Every row gives one point. Each copy is the shape, with its points in the same order, stretched, turned, moved and blurred by noise. Is it also mirrored, or only turned?

Shape (7 x 2):
[[ -0.1  -2.1]
 [ -1.4 -19.9]
 [  0.8  13.5]
 [  4.0  11.9]
 [  1.0 -38.0]
 [  6.1  -7.7]
 [-15.9  -9.4]]
Copy 1 (7 x 2):
[[ -1.4  -1.8]
 [ 18.4  -4.4]
 [-16.4   0.4]
 [-16.1   5.1]
 [ 37.5  -2.3]
 [  6.6   2.7]
 [  2.1 -18.9]]
Copy 1 is: only turned
Copy 2, 7 rows:
[[ -8.9   2.3]
 [-29.8   2.4]
 [ 11.0   0.8]
 [  9.1   4.5]
 [-51.0   7.3]
 [-13.3  10.4]
 [-18.7 -16.6]]
Copy 2 is: mirrored
Copy 3 (7 x 2):
[[ -3.8  -4.2]
 [  4.3 -22.0]
 [ -9.9  10.5]
 [ -5.8  11.4]
 [ 16.0 -38.2]
 [  5.4  -7.1]
 [-13.4 -17.8]]
Copy 3 is: only turned
Copy 4, 7 rows:
[[ -3.6   2.0]
 [-24.1  -1.0]
 [ 14.4   3.3]
 [ 13.6   0.4]
 [-43.9  -7.5]
 [ -8.1  -5.5]
 [-15.1  15.2]]
Copy 4 is: only turned

Shape:
[[-18.5  -7.3   3.6 -22.7]
 [-12.2  12.2  -4.5 -33.6]
 [-12.3  -1.3  10.5  27.5]
 [ 13.5  11.3  25.3  15.7]
 [-12.0 -17.4   6.2  14.2]
 [-23.1   9.6 -44.0   4.5]
 [ 21.4  -8.7   9.1  -3.5]
 [  5.6 -10.4  11.1  -2.2]]
Copy 1 (8 x 4):
[[  7.3 -12.4   5.6 -16.9]
 [ 12.3   7.4  16.8 -35.4]
 [-21.2   1.3 -13.1  17.7]
 [-27.6   7.0  17.6  11.5]
 [ -9.3 -11.8  -8.1  16.0]
 [ 17.7  27.5 -27.3 -16.2]
 [  1.2   1.9  23.3  17.0]
 [ -5.6  -2.2  12.3   9.3]]
Copy 1 is: only turned
Copy 2:
[[  0.9 -14.0   0.8 -13.8]
 [ -7.7  -2.8  14.3 -25.1]
 [ -9.9 -15.5  -9.0  24.9]
 [  0.9   3.8  16.9  30.5]
 [  0.6 -16.2 -14.8  15.3]
 [-35.2   9.0 -22.0 -12.2]
 [ 16.4  17.1   7.7  14.7]
 [ 10.5   1.3  -0.1   9.2]]
Copy 2 is: only turned
Copy 3, 8 rows:
[[ -2.6  -6.3 -23.9  -1.6]
 [-14.4   6.3 -26.0 -15.9]
 [  0.8  -9.3   0.4  22.0]
 [  8.5  12.8  15.8   9.3]
 [  6.5 -17.8  -9.5  18.1]
 [-39.5 -26.8  -6.2  -0.1]
 [  9.8  -3.1  11.0  -9.7]
 [ 12.5  -1.7  -4.4   0.9]]
Copy 3 is: mirrored
Copy 4, 8 rows:
[[ 10.4   6.7  -6.0 -31.2]
 [ 11.5  16.0 -24.9 -26.0]
 [-19.8 -11.9   5.8   1.8]
 [ -4.0 -26.3 -18.1   9.2]
 [ -3.5  -6.7  12.1  -9.3]
 [ -9.6  41.2   7.2   0.6]
 [ 23.1 -12.4  -9.9   4.9]
 [ 13.8  -9.2  -3.3  -6.3]]
Copy 4 is: mirrored

Shape:
[[ -8.3  -9.9  20.8  15.1  19.8  -4.6]
 [ 10.1 -24.4  12.9  13.1 -19.3   4.4]
 [ 23.7  13.5  18.0 -13.1   9.5   8.7]
 [-21.1 -19.0  -6.2 -12.8   4.2  -3.1]
 [-20.3 -34.3   0.0  16.2  20.3  19.5]
 [ 27.8   7.6   5.8 -14.5   3.0 -19.1]
 [-16.6   4.6 -27.4  -9.2   7.8   2.0]
 [-20.0   8.2 -15.3  -8.1  -4.8  -4.4]
 [  7.6   4.3  -6.6  25.1  11.3  20.1]
 [ 18.7  -3.9   7.7 -15.9 -11.7  18.9]
 [  5.7  13.4   1.9  13.8   1.7 -19.1]]
Copy 1 (11 x 6):
[[ -4.9  22.5  -1.2   4.5 -12.5  -8.0]
 [-18.4  -8.7 -11.2  -3.6 -43.9 -12.7]
 [ 25.5   3.5  13.4  -9.9 -20.4  13.4]
 [  5.9  -4.5 -35.0   7.7   2.3 -32.0]
 [ -1.7  13.5 -29.8  41.2 -12.5 -25.4]
 [ 11.7  -7.7  28.0 -21.1  -6.7  -3.8]
 [  7.6 -15.1 -25.9  12.5  21.9 -12.9]
 [  2.6 -11.2 -28.3  -0.1  12.4  -8.2]
 [ -6.4  -4.2   1.0  25.0  -9.1  20.6]
 [ 20.5 -14.8 -10.0 -10.1 -31.7   2.9]
 [ -8.4   3.1   9.6 -10.2   1.6   3.3]]
Copy 1 is: mirrored
Copy 2:
[[ -0.1  22.5  20.4  -8.1   1.7  16.5]
 [ 16.6   8.2 -15.1 -22.7  -4.8  15.7]
 [ 29.5  21.7   2.2  -0.1   5.2 -21.1]
 [ -4.7 -13.1   9.8 -12.2   1.4  -6.8]
 [ -6.5   4.4   9.4  -9.2  30.3  29.2]
 [ 16.6  20.3   0.5 -20.4  -8.3 -33.6]
 [-13.3  -4.6  -5.4   8.2   3.6 -14.8]
 [ -4.4  -7.5 -10.4   5.7  -7.8 -14.4]
 [ -2.4  30.2 -10.5   7.9  17.1  14.8]
 [ 33.8   3.6 -17.3  -6.6   8.9 -12.3]
 [ -4.5  24.4  -5.8  -7.6 -16.2  -8.2]]
Copy 2 is: mirrored

Shape (14 x 9):
[[ 13.6  -3.5  -8.0  22.8  32.7  11.6  -7.9  -2.8  13.8]
 [  6.9   4.8 -22.8  -8.0   3.3   1.6   2.9  -7.2  -6.2]
 [-24.6  -1.6 -14.5  -2.2  17.6  -9.9  -5.2   5.6  12.1]
 [ -4.9  11.9  31.9  -0.9  -2.8   1.5  12.6  -9.2  12.8]
 [  8.6  15.5  -4.0 -10.7  32.6  16.7  -5.5  22.9  -9.3]
 [-12.3 -18.4  20.9   4.0  14.9   0.8   7.7   5.0  -0.8]
 [ 19.1 -15.8 -11.2  -8.4 -20.7   7.6 -10.0  10.8   0.7]
 [  6.6   2.4  -0.9 -17.3  28.1  -3.4  -9.1   1.9  -4.3]
 [  5.8 -15.9 -23.8   6.5 -35.2 -12.3  -1.8  37.5  -7.8]
 [  0.3 -14.6 -24.1 -19.8   0.6  -7.7  34.2 -10.0   3.5]
 [-23.6  -3.1  -8.6 -17.3  20.2 -11.9   4.9  -9.1  -7.5]
 [ 14.6  -7.1  -2.9  23.2   9.2  -8.0  -0.1   7.3 -12.1]
 [ 13.7  13.2  41.4   6.4  10.2  44.5  20.2 -11.5  -4.9]
 [  9.6 -16.3 -17.5  11.0 -48.7  21.3  -9.5  -4.7  -5.7]]
Copy 1 (14 x 9):
[[ 13.3   8.4  -3.8  36.6   7.9  16.1 -10.1 -15.1  -0.7]
 [  2.1  13.7 -11.1 -11.7   7.5  -4.4 -14.2 -17.0  -2.8]
 [ -4.8   3.5 -12.9   3.0  10.2   7.0 -35.2   9.2  20.6]
 [-14.9 -31.4  13.5   4.3 -13.3   2.4  -3.4   8.2   4.9]
 [  5.5  17.1  24.7  -1.3  19.7  14.3 -21.9 -13.6   7.0]
 [  0.0 -21.2   6.2  13.2  22.0   3.8  -4.8  16.2   1.2]
 [ 24.2   5.7 -17.4 -15.7  -2.6   0.5  13.3  -0.2   3.0]
 [  7.5   6.5  16.4   0.5  10.8  -3.3 -26.4  -6.0  -1.4]
 [  6.3  28.6 -30.0 -25.2  19.4   2.9  26.0  21.8  22.3]
 [ -7.8 -13.7 -21.0 -14.6  25.0 -23.8 -10.4 -18.3   8.9]
 [-13.0  -5.9  -2.6  -8.1  23.6  -5.0 -35.8   2.2  -2.9]
 [  2.4  18.3  -3.0  16.2  19.2   1.9  11.1   3.6  -7.3]
 [ -4.6 -37.4  30.1  10.8  -1.6  20.3  12.9 -23.8 -22.2]
 [ 20.6   0.5 -45.7 -29.0  -3.9  11.7  32.7   1.7 -11.0]]
Copy 1 is: only turned
Copy 2:
[[ -8.6   6.6  16.9  30.8  30.9  26.9  20.2  -2.3  -8.4]
 [  5.2  -3.0   0.1   2.7   7.3  -0.2  -0.6  -8.1 -25.3]
 [ -3.7  -1.2   9.9 -15.8  36.1   8.7   8.4  -9.7   9.0]
 [-19.8  27.7  10.7 -14.2  -8.9  10.7   6.9   2.6  10.3]
 [ -5.5   3.7  11.0  13.8  25.3   8.9 -13.7  28.8 -21.6]
 [ -6.5  -1.9  16.5  -4.7  -0.6  23.9  13.5   9.5  18.2]
 [ 25.9  13.2  -6.8  22.9  -6.9  -0.7  -5.2  -5.4   6.3]
 [ -4.8  -0.5  15.4  -0.6  16.4  21.2 -20.1   2.1 -13.7]
 [ 33.6   6.7   3.1  20.7  -3.4 -35.1   2.3   0.3  19.9]
 [ 24.5  -9.1  10.4 -25.3 -10.6   6.5  16.7 -10.8 -21.4]
 [ -6.4 -14.7   9.9 -29.9  15.2  14.9  -1.8  -8.7  -7.8]
 [ -2.8  -1.2  22.8  28.0   1.5  -0.8   8.3   1.8  -1.9]
 [-26.2  20.7   0.4  15.9 -21.2  25.9  20.4  33.5 -14.2]
 [ 22.3  11.9 -30.7  32.4 -17.3 -14.4  20.4 -15.9   8.9]]
Copy 2 is: only turned
Copy 3 (14 x 9):
[[ -3.0  14.2  -0.3 -29.4  12.7  20.7  -1.1  -7.1   8.0]
 [  4.5   3.6 -13.9  -3.2  -2.9  10.4  -1.3  -7.9 -17.9]
 [-28.8  -8.0  -8.4  -1.9  13.3  17.8  -4.5  -9.0  -6.6]
 [-10.5  15.6  23.1  12.3  -5.6  -0.7 -29.2  -4.1  14.0]
 [ 12.7  -0.2 -18.0 -22.8  -0.6   8.9 -12.3  22.5  -2.3]
 [ -9.0 -10.8  27.4  -5.5   3.2  12.1 -17.1  -5.5   4.9]
 [  4.3  -3.3  -5.4 -14.0  -8.2 -19.8   0.2 -22.9  -0.3]
 [ -1.6   4.4  -4.2 -19.3  11.6   0.5 -20.0  10.1 -12.4]
 [  5.3 -24.1  -9.2   6.0   3.5  -7.7  20.2 -20.1   7.6]
 [  2.8 -13.6 -14.0   7.6   4.5  14.9 -22.8 -31.8 -22.7]
 [-16.0  -7.8   5.8  -0.9   6.1  17.7 -16.2  -3.2 -24.9]
 [ 11.0  -0.7   9.8  -9.9  22.5   6.6   7.9  -7.0   8.8]
 [ 21.4  20.7  33.1  -7.4 -26.5  17.1 -34.0   9.8  23.6]
 [  3.0  -1.1  10.8  -0.2 -29.1 -11.1  24.7 -29.3   0.3]]
Copy 3 is: mirrored

Shape:
[[ -5.1   8.7   2.1  21.3  13.7  -6.8   1.0  -6.0  20.7  13.0 -14.0  16.5]
 [-23.7   5.7  -8.0  16.1  26.0  -3.1  -9.6  13.5  10.6  29.4  -6.9  15.2]
 [  0.1 -17.5   3.9  -9.4 -10.8   5.0   4.2  16.7  13.8   2.8   6.3   8.8]
 [ 31.8  11.9 -12.5 -12.0  -2.2 -24.6  -6.8  34.3  -3.1   8.0  -9.5   0.3]
 [ -9.1 -21.0  15.8   3.0  -2.4   7.4 -18.7  -7.5   8.4 -12.6  -9.6   6.1]
 [  2.4  -2.7   6.9 -12.7   0.2   2.2 -16.1  13.8  28.4 -15.7   7.1   6.6]
 [-15.8 -19.2  21.1  11.1  -1.9   5.8   2.0  19.1  19.7 -12.9   3.9 -15.3]
 [ 25.7  35.3   0.2 -15.1 -26.5   9.2 -14.9  39.3 -17.8  -2.1  -5.6  -7.2]
 [  1.4  20.4  -2.6 -31.7 -21.0 -10.1   0.5  26.6   6.8  -0.5 -19.7  -9.6]
 [-18.0   0.8  -8.0   4.8  30.7  -1.4  -5.2  -1.9   2.0  11.9 -13.8   8.4]
 [ 10.4  -2.5  14.2 -18.1  -2.7   2.8   1.8  -6.8   6.7 -24.9  17.4  -3.1]
 [  5.8  -3.3   2.9  -6.1   6.5  32.8   2.0  -1.3   9.9 -22.3 -15.5   2.7]
 [  0.4 -11.9   1.9   8.2 -10.3  21.0 -11.9  -5.8  15.4   2.9   6.7 -15.4]
 [-18.0   2.0 -27.9  23.2  15.8   2.4  -6.6  -4.5   5.6  -9.1  -6.6  16.6]
 [  2.6 -15.0   3.7   0.5   5.7   2.6 -15.6   8.7  26.8  -8.6   5.9 -14.2]]
Copy 1:
[[ 22.7   9.1   8.3 -20.9  11.6  -8.5  21.0 -11.3 -14.3   6.9 -25.6  12.1]
 [ 26.1  -4.2  17.9 -21.3   1.3 -29.1  19.6   4.9 -24.6 -11.3 -34.1   3.2]
 [ 10.5 -13.5   4.4  15.8  -1.7  12.5  16.2  13.9  -8.5  -4.9  -2.6   1.6]
 [ 22.5  13.8   8.5   3.6 -34.6   7.5 -16.9 -15.7 -33.6  -4.0  21.4 -13.6]
 [  6.1 -31.5 -12.1   9.7  15.6  15.2   2.9  -3.5  -3.3  -4.8 -23.0  11.3]
 [ 16.3 -30.1   4.4  13.6  16.9   9.4   3.1   1.5  -7.8  13.9  15.8   9.8]
 [  8.0 -43.6   8.8  -9.2   5.7  12.7  28.6   5.3   5.2  -1.0  -0.1 -11.4]
 [ -2.5  11.1  14.3   3.1 -14.6  17.8 -44.1  16.9 -31.2  15.2  17.5 -21.6]
 [ 25.1   1.4  -0.9 -10.4 -22.7  14.3 -17.4  26.9  -6.2  -0.8  22.1   9.6]
 [ 22.1  -3.8   5.1 -18.3  14.5 -15.3   7.9   1.4 -17.0 -21.5 -24.5   6.4]
 [  1.3  -9.8  -5.2  16.7  26.2  14.8  -8.3   0.3  15.1   4.1  26.3   2.2]
 [  1.7 -11.0   2.0  -3.3  43.4  32.2  -5.9  16.5 -14.1   1.5  -6.4  -3.3]
 [  9.6 -12.7 -17.1   1.4  20.2   2.4  11.3  12.0  -4.6   6.8  -9.7 -25.0]
 [ -0.7  -7.0  -7.4 -20.9  29.2 -16.0  14.4   5.8 -40.7 -12.5 -24.0  16.6]
 [ 21.1 -31.4  -6.6   2.8  11.5   4.1  15.1  -5.2  -5.4   3.5  12.9 -16.9]]
Copy 1 is: mirrored
Copy 2 (15 x 12):
[[ -6.2 -14.6  17.3  25.1  -5.9  12.0 -12.8 -21.1  18.1  -5.2  12.3   1.8]
 [-20.2   3.4   8.7  17.0   9.5  28.7 -11.8 -18.0  39.6  -3.3   3.4 -19.5]
 [ 19.1   5.6  -8.2   9.2   3.8  -5.4  24.5  11.3   1.1  -2.0  21.2 -14.4]
 [ 37.9  12.2  -2.4   0.6  22.8 -15.5 -23.0  -1.2   7.7 -19.5 -18.2  -8.7]
 [  2.7 -12.5  14.0  -5.5  10.2  -2.6  11.1  10.0  -5.6  23.9  27.8  -8.8]
 [ 24.4  16.4  18.2  12.7   6.3 -15.1  19.3   9.1   3.0  21.5  10.4 -10.4]
 [ 13.6 -14.2  16.8  13.2   6.3   3.6  41.2  24.4  -2.7  -1.2   1.4 -16.5]
 [ 44.6  35.1  -7.8 -12.6  30.5   1.4 -12.1  37.4   2.2  -9.8 -14.0  32.6]
 [ 24.5  25.5  -7.6  -7.9  28.9 -27.0  17.0   1.1  14.3 -11.3 -12.0  17.3]
 [-23.1  -0.9   5.1   5.6   8.8  20.2  -6.1 -30.5  15.1  12.4  -1.4 -13.3]
 [ 19.2  12.6   7.7  -1.9 -21.5 -17.1  24.2   9.5 -32.5  17.6   3.0   0.5]
 [ 12.8  -1.5  -0.7  10.9  13.7  12.2  26.1  -6.5 -23.9  33.1  15.3  19.4]
 [ 15.9 -18.5   1.7  -0.1 -15.9   8.9  17.5  22.5  11.7  21.6  15.0   7.3]
 [-36.2 -14.0  -3.2  24.9  10.5  12.0  -8.1 -11.2  10.3  23.4  -0.1  -2.4]
 [ 24.3 -11.5  18.7   7.2  -1.6  -7.0  21.5   9.1   8.4  21.2   0.8 -16.9]]
Copy 2 is: mirrored
Copy 3 (15 x 12):
[[ -5.8   5.6 -10.8  31.2  28.9  -6.1  -8.1   2.6   0.3  14.9  10.0 -14.3]
 [-15.7  -4.5 -20.7  16.9  11.5  -1.5  -4.2  -9.1  -8.9  24.3   3.4 -40.5]
 [-12.9 -16.0  -1.0  -8.0  16.6   3.4  -7.8   3.9  18.6   3.7  -1.6   8.0]
 [ 16.6  -8.9 -23.0  25.8  -5.3  -1.0 -11.3 -13.2  28.9  11.5 -18.0  10.4]
 [ -8.0   8.6  -6.6 -16.7  37.1  -3.0 -15.0  20.7   1.9 -19.1  -2.0 -13.1]
 [-17.0  16.7   0.2  -3.6  11.1   3.4 -27.7  -0.1  25.6   4.6  -7.6   1.0]
 [-44.2   7.8  -9.4  -7.3  12.3  -4.1 -14.7  34.6  11.9  -4.9  -0.1  -0.5]
 [ -4.2  -1.8 -27.3  17.4 -32.2  16.4 -14.5 -19.3  17.0 -20.4 -13.9  16.6]
 [-11.6   5.8  -5.8  16.2  -2.7  16.5  -0.1 -15.0  25.5  -4.6 -45.1  27.8]
 [ -5.0   8.1 -18.8   4.2  19.2  -1.2   8.7  -1.3 -12.5  16.3  -3.0 -28.8]
 [ -5.2  13.3  12.4  -9.2   5.1   4.8  -1.2  11.0  31.0 -11.8   4.6  10.0]
 [-11.3  28.1 -24.3 -11.4  27.2  15.7  -3.7  12.1  -7.9   1.6   4.8  23.5]
 [-12.7   6.1   5.4  -9.7   7.2 -11.8 -14.7  16.6 -14.8  -8.6   9.7  12.3]
 [-19.2   3.7 -26.8   3.8  27.9 -20.0  17.9 -11.1  -2.2  12.5  20.4 -15.5]
 [-16.8  16.1   0.0  -5.1  10.4 -10.5 -25.8  16.6   6.2   3.6  -6.6   5.8]]
Copy 3 is: mirrored
Copy 4:
[[ -2.8  12.2  19.0  28.8  14.6 -13.8 -15.1  -0.7 -17.2   9.4  18.0  14.7]
 [ -9.8  14.7   1.6  46.7  21.1   2.1   4.1 -10.2  -8.7   7.8   3.4  25.7]
 [  2.2 -20.3  19.5  -7.7  12.4   6.5  17.0   0.0  -5.7  -6.1  -0.8   4.2]
 [  6.4 -28.0  -1.1  15.9  32.2 -18.5 -12.5   0.3   9.7 -26.4 -22.5 -21.8]
 [  7.2  -8.8  12.0  -4.2 -18.5  10.6   9.3  -8.8 -31.6  14.0  -6.5   8.4]
 [ 17.9  -2.7  20.9  -3.1  16.7  10.0   3.6 -16.9 -15.9   0.1 -15.7  -0.2]
 [  3.8  -4.1  30.5   5.9  -6.9  16.1  19.6  15.2 -14.9  23.5  -6.3 -13.6]
 [ 25.2 -42.2 -14.9  -2.2  26.7  -6.1  -8.9  26.8  12.2 -29.3 -34.9  -0.5]
 [  1.6 -10.0  -1.7  -9.9  16.6 -23.2  13.4  15.9  11.8 -24.2 -38.9   4.3]
 [  3.1  26.3  -5.1  25.9  -1.2   1.9   3.4  -8.7 -10.9   2.7   7.3  14.6]
 [ 25.4  -3.1  14.1 -26.4   5.3   3.1   0.8   0.4  -3.4  14.0  -3.3 -17.5]
 [ 33.5   6.7   4.9 -12.2 -16.7   8.5   3.0   6.1 -17.6  -9.2   8.6   9.0]
 [ 12.3  -4.3  18.4   2.9 -12.2  27.4  -1.7   5.6   5.1   3.4   0.1   8.8]
 [ -4.0  25.2  -1.2   9.5   3.7  16.9 -19.8  -4.7 -25.9  -4.1  15.9   6.7]
 [ 15.2   2.8  25.3   8.4  -0.6  22.6   2.1  -2.4  -8.7   3.6 -13.1  -5.5]]
Copy 4 is: only turned
